Rows are points. Each copy is the shape, with its points in the same order, stretched, turned, moved and blurred by noise. Say if it was mirrored as well.

Shape:
[[ -6   9]
 [-20 -27]
 [ 38  -5]
 [ -1 -31]
 [ 10 -18]
 [-22   9]
 [-70  64]]
Copy 1 (7 x 2):
[[  0  25]
 [-23   1]
 [ 28  -1]
 [ -7  -8]
 [  5  -3]
 [-14  30]
 [-30  88]]
Copy 1 is: only turned
Copy 2:
[[  7   5]
 [-22 -26]
 [ 43 -39]
 [ -3 -43]
 [ 11 -34]
 [ -9  11]
 [-34  95]]
Copy 2 is: only turned

Shape, 7 rows:
[[ 51 -45  23]
 [-32 -43   0]
 [ 53  16  17]
 [-43 -16   5]
 [  2 -34 -15]
 [-34 -34   6]
 [-27 -16 -12]]
Copy 1, 7 rows:
[[-65  -4  -7]
 [-18 -60  28]
 [-28  55 -17]
 [ -2 -35  37]
 [-25 -37 -11]
 [-14 -46  32]
 [ -2 -35  10]]
Copy 1 is: mirrored
Copy 2:
[[  7 -53  36]
 [ 27  12  55]
 [-30 -25  -8]
 [ 10  34  51]
 [ 33   0  19]
 [ 21  25  60]
 [ 24  28  25]]
Copy 2 is: mirrored
Copy 3 (7 x 3):
[[-25 -62  28]
 [-51 -40 -40]
 [ 16  -9  45]
 [-38 -11 -31]
 [-16 -43 -33]
 [-52 -30 -35]
 [-18 -17 -39]]
Copy 3 is: only turned
Copy 4, 7 rows:
[[ 51  10  37]
 [ 25 -39 -32]
 [ -5  49  40]
 [ -3 -36 -36]
 [ 31   1 -30]
 [ 15 -39 -30]
 [  3 -14 -41]]
Copy 4 is: only turned

Shape:
[[ -3   4  27 -20]
 [-24  10 -12 -31]
 [ 10  10 -12 -20]
 [ 22   3  -4   0]
 [ 29   1  35 -26]
 [  3 -29   8 -19]
 [-79   7  37 -10]
 [ 32   4 -13 -17]]
Copy 1, 8 rows:
[[-19 -16 -27   2]
 [ -5  18 -18 -41]
 [ 14  -6 -13 -21]
 [ 13 -16  -4   2]
 [ -8 -48 -37   3]
 [-19 -20   1 -19]
 [-61  51 -31   4]
 [ 26 -27  -8 -21]]
Copy 1 is: mirrored
Copy 2 (8 x 4):
[[ -2 -12  30  -4]
 [ -2 -18  -9 -41]
 [ 31  -2  -6 -10]
 [ 23  11  -5  19]
 [ 31 -19  45  15]
 [  7 -39   9  17]
 [-95 -21  19 -39]
 [ 50   0  -7   9]]
Copy 2 is: only turned
Copy 3 (8 x 4):
[[ 34   2  -7  -8]
 [  8  33  14 -20]
 [ -1  31 -16  -4]
 [ -8  12 -27   9]
 [ 42   3 -42  -5]
 [  8  -6 -24 -29]
 [ 46 -14  75 -14]
 [ -8  29 -40  -2]]
Copy 3 is: only turned
Copy 4 (8 x 4):
[[ 19   2  20 -21]
 [-33  13  23 -17]
 [-20  -9  -5 -15]
 [ -1 -26 -16   3]
 [ 31 -23   2 -34]
 [ -4 -37  33 -11]
 [ 21  66  72   3]
 [-17 -30 -18 -18]]
Copy 4 is: only turned

Shape (14 x 8):
[[-11  -9 -11 -16  14  -5 -34 -10]
 [ 10  -1  11 -29  -4  36  -5   4]
 [-35   2 -15 -34  27  13 -22 -55]
 [ 61  11 -44  38 -21  38 -42  -1]
 [-10   7  35 -35 -53  24  47 -16]
 [ 49 -10 -49  -8  28 -34 -39 -42]
 [ 47 -48  19  10  33  39 -43  22]
 [-24  18 -51 -29  26 -37  28 -14]
 [-29 -11  40  36  -7  19 -19 -25]
 [-16  17 -50   4 -55 -16  41 -40]
 [ 28  40  -7  49 -44 -41  23 -10]
 [  1   9 -34 -25 -56 -39 -25  16]
 [-29  -4  26  18  34  15  39 -43]
 [ 10  30  23  19  13  15 -11  -6]]
Copy 1, 14 rows:
[[  6 -21 -36 -32 -16 -12  -5   1]
 [-14   4  18 -28 -49   4   8  14]
 [-36   1 -64 -57 -25   0 -18 -25]
 [ 61  30 -14  31 -40  52 -19  21]
 [-34  46  18 -27 -53  -6  85  -9]
 [ 59 -29 -47  -4 -22   0 -43 -56]
 [ 28 -74  36 -11 -31  51 -20  39]
 [-24   9 -49  11   2 -69 -13 -46]
 [ -8  -4 -24 -37  18  51  54  16]
 [  2  68 -71  31 -31 -24  62 -34]
 [ 54  58  -8  35  29  -4  66 -43]
 [ 57  25 -47  -5 -38 -59  43   4]
 [-59  -5  -8 -15  26  32  28 -33]
 [  1  22  16 -22  19  23   7  -8]]
Copy 1 is: mirrored
Copy 2, 14 rows:
[[ -1 -20  23  16  11 -27 -12 -27]
 [ 21  -5  24 -41   6  -3  -1   3]
 [ -5 -14  64   1  34   0  -1 -54]
 [ 22  -2 -28 -48 -48 -28 -14 -51]
 [ -8 -14  43 -48  15  19  71  40]
 [ 44 -21 -19  34  11 -52  19 -90]
 [ 75 -12 -18  -1  -4   3 -56  -4]
 [-32   3 -14  15  68 -42  35 -41]
 [ -7  -4  51  29 -12  38   1  20]
 [-62 -23 -13 -16  18   2  88 -39]
 [-13  32 -36  25 -36 -29  84  -1]
 [-45 -49   2   3 -16 -83  37  -2]
 [  1  29  28  29  48  61  28  -5]
 [ 21  47  20  -3 -13 -10   3   0]]
Copy 2 is: only turned
Copy 3 (14 x 8):
[[ 20 -10   2 -23  16  27  26   4]
 [-31   1  20 -45 -10  17  30  -7]
 [ 32 -20  -3 -23  29  39  32 -48]
 [-10   9 -20 -37 -66  39 -36  23]
 [-49  -2  47  -6 -34  -5  54 -33]
 [ 55 -32 -25 -43 -17  -1  -8   4]
 [-37 -22  31 -72  16  28 -21  41]
 [ 20 -25 -62   9  -3 -11  45 -29]
 [-15  -5  50  16  33  44  -8  -8]
 [ 10 -24 -35  41 -69   9  35 -34]
 [ -7  17  -5  45 -53 -22 -17   7]
 [ 30  10  -9   2 -56   5  63  34]
 [-30 -32  15  14  44  11  -9 -51]
 [-22  23  16 -11  11  10 -17 -10]]
Copy 3 is: mirrored
Copy 4, 14 rows:
[[-31  18   1  -8   0   2  -4 -17]
 [  2   6  16   8  -6  25  29  13]
 [-27  50  32 -20  26   0   3 -42]
 [ 48  12 -48  16 -70  32   1 -19]
 [ 34 -19  66 -29 -15  21  12  17]
 [ -9  45 -50 -56 -16 -15  -4 -32]
 [-24 -31 -55  31  16  31  43   8]
 [-13  58  16 -48  13 -29 -45  20]
 [  4 -36  22  23  -3 -17  -3 -38]
 [ 58  20  28 -56 -44   5 -64 -10]
 [ 58 -16  -6 -36 -81 -52 -42   0]
 [-14   9  10 -48 -75  16 -41  11]
 [ 17  -2  32   0  51 -39  -3 -11]
 [ 15   7  12  18 -24 -34  20 -12]]
Copy 4 is: mirrored

Shape (12 x 9):
[[-26 -26  30  23  24  21 -43  13 -27]
 [  3  23   8   5  12 -27 -13 -39   6]
 [ -5   2  39  14  11   1 -25  52 -39]
 [-27  16  -8 -36  14   7   4 -26  28]
 [-46 -30  45   5  -2 -31 -43  45  29]
 [-42  26 -41 -14 -12   8 -11  24  28]
 [ 17 -17  41  50   2  16  11 -14 -25]
 [-66  -3 -48 -23 -11 -20  -3 -14   4]
 [-48 -27  18  42  49   0  -1  67  -4]
 [-18 -30 -28 -17  -4 -12 -48  23  26]
 [-22  37 -19 -17 -24  34  32 -27  -1]
 [-35  36 -15   5  -9   7 -28 -22  21]]
Copy 1 (12 x 9):
[[ -4  20  14  -9 -38  34   8 -20 -27]
 [-36  55  11 -12  27 -20  18   9   2]
 [ 12  34  -7  17 -50  29  -7   9 -42]
 [-19  14  -4   4  -7  -6  42  -3  37]
 [-25  -9  29 -43 -61   8  27  46 -15]
 [-32 -23 -24  44 -23  20   1  21  37]
 [ 12  16  30  26   4  -5  13   3 -43]
 [-50 -27 -16   3 -28 -23  -8   3  42]
 [-12  -9  51  41 -92  16 -18  32   5]
 [ -4 -31  12 -38 -24  33  -7  12  28]
 [-10  -6 -41  64   8  -8  34 -14  11]
 [-58  12 -15  22   7   7  23   5  10]]
Copy 1 is: mirrored
Copy 2:
[[-63   0  31  -3 -26 -22 -24 -26  -4]
 [  6 -11  -4   3 -19 -23   4  -4  47]
 [-47   4  49  36  20  -8 -12 -29 -25]
 [-16  25 -43  -3 -15  -5  -2  49  17]
 [-62  43  66  55 -27  20   1  -3  29]
 [-10  48 -11  44 -17  26 -27  27   3]
 [ -6 -30  40 -20 -24 -32  19 -44 -27]
 [-16  51  -2  12 -53 -15 -29  66  34]
 [-85   7  47  72 -40  18 -14   8 -32]
 [-14  28  36   3 -20  38 -41  17  39]
 [ 14  28 -40  -7  -5 -28   1  24 -27]
 [ -5  28 -35  21 -35 -11 -20  -2  37]]
Copy 2 is: only turned
Copy 3 (12 x 9):
[[ 11 -42 -70 -28 -31  17 -37   2 -21]
 [ -3  37  31  15  10  15 -21 -10 -12]
 [ 26 -36 -79  25 -45 -20 -15  -4 -34]
 [ -4  34  33 -33   2  10  45  11  -5]
 [ -5  11 -57   4 -60 -44 -33  95 -29]
 [ 29  27  18 -33 -48 -24  35  29  25]
 [ -2 -46  -9  23  22  36 -28  -3 -11]
 [-10  19  32 -42 -32 -34  -2  11  27]
 [-30 -42 -86   7 -74   6  -4  38   3]
 [ 21  32 -37 -30 -13 -38 -21  53  34]
 [ 24  -6  67 -28   3  13  55 -21   1]
 [ 28  29  42 -31 -34  10   0   9  -1]]
Copy 3 is: only turned
Copy 4 (12 x 9):
[[ 26   5  15  28  33 -47 -31  27 -22]
 [-17  15  -8 -18 -12  13  -7  22  21]
 [ 37   9  28   4  14 -69   6  16   6]
 [-15 -23 -11 -25 -32  28 -14  -6 -30]
 [-26   9  41  26  -4 -58 -32   1 -31]
 [-17  -4 -23 -20 -38 -15 -23 -40 -53]
 [ 34  34  42  36  27  -9  -4   4  38]
 [-49  10 -23   0 -12  23   3  -9 -76]
 [ -4 -13  18  19  54 -64 -14 -20   2]
 [-24  -1 -27  31 -37 -24 -18   9 -54]
 [ 18  12   8 -18 -31  31  -6 -31 -25]
 [-11  15 -15 -28 -23  -1 -48 -17 -37]]
Copy 4 is: mirrored

Shape:
[[  4   9 -25   7 -13  41  15 -57  33  10 -22]
 [-15  19  20  26  26   4  10  10  10  13  11]
 [  3  20  -5 -48  28  11  23  -6   2  12 -24]
 [ -2  10  -9  23 -14 -10 -58 -20  18 -22 -15]
 [ 15 -32  -5  -5   1  13  25 -22   5 -28  -9]
 [-22   5   1  24  -4  34  20  19   1  21 -15]
 [ -3 -27  17   2  17  10  12  14  10   1  28]
 [ 16   5  10  17  -6  -6   2  17  69 -24  13]
 [-17  22   9  21 -18  -9 -52  17   3 -17  13]
 [-27 -10  19   4  -6  15  10 -45  20   6 -16]
 [  8 -13  23  -8 -17  22  -1  16  16  13  -3]
 [  2  17  14   3  13  11 -15   6  -3 -35  -8]
 [ -6 -30   7   3   0  -6   9  10   9  21 -19]
 [  1  21   8  23  14   2   4  10   7  10  50]
 [ 13   8  -6  23   8  20  24  20   7   5  33]
 [ 16 -27   8  25   3  14 -95  13   3 -25 -15]
 [  6  15  25  21 -10   1  -6 -18   0  20 -20]]
Copy 1:
[[ -5 -21 -73   2   6  23  -1 -16  27  13 -27]
 [ -2 -10  19   9  26  -7   0  -1 -21  27  13]
 [  1  19 -16 -24  20  49  32  12  -2  -5  -3]
 [ 18  26 -31  10   4 -13 -46  -7  -6   8 -19]
 [ 24 -22 -21 -25  -3  10  14  -6  16  -7 -38]
 [  5 -40   8  18   0  21 -14   8 -11  25  12]
 [ 25 -33  19  -6   9  -2   9  -8   4  -8  13]
 [ 14 -12  13 -22  11  -8 -35  -2  49  -4   8]
 [ 11  22  10  22   0 -16 -42   1 -17  -1  18]
 [-13 -35 -48  -6  14  -5  -6 -21 -20   9 -32]
 [ 20 -25  -3 -13 -10  29 -19 -17   4   4   8]
 [  5  21  12   9   3   9   1  -1  -7   1 -17]
 [ 31 -38  -6 -26   5   9 -18   6 -18  13  -1]
 [  2   2  11  16  11 -13  13  -1   6  15  38]
 [ 10 -14  14   8   2   8  17   5  26  17  29]
 [ 71  16  -3  20   8   0 -61 -27  -7  -2 -24]
 [  0  -5 -18  -6  -3   4 -23 -25 -28  41 -10]]
Copy 1 is: only turned
Copy 2:
[[-19   1  21  41  -2 -11  18 -51   8  23 -27]
 [ -4  27 -46   5  21  -5  -6  19 -31 -15   3]
 [ -2  15 -35 -13  31  10  20 -29  42   1 -10]
 [-38 -23  19 -15   7  -3 -55 -25 -22 -19 -12]
 [-11  -9  15  11   6 -31  35  -7  15 -32   1]
 [ 18   4 -19  21  25  24  15  15 -27   4 -11]
 [ 11  16 -21   3   9 -14   6  16 -10 -38  40]
 [-19  22  -8  18 -18 -20 -41  38  23 -35   1]
 [ -7  -2  -6 -27   1  15 -58  -2 -42 -35   0]
 [-29  24  25  -5  25  -6  26 -18 -20   4   1]
 [ 26  11   7  -3  23   2 -10  13   5 -14  14]
 [-12   5 -16  -7  23  -8 -14  -7  -3 -46 -16]
 [  4  -8   3 -10  29   6  11  25  -4   3  21]
 [ 10  22 -48   2 -17 -19 -25   2 -34 -24  16]
 [ 22   6 -42  27 -16 -16  -3  10 -15 -25   5]
 [ -5 -44  22  -2  48  -6 -71 -13 -23 -47  31]
 [ -1   3  10 -10  29 -16 -10  -2 -25  18 -16]]
Copy 2 is: only turned
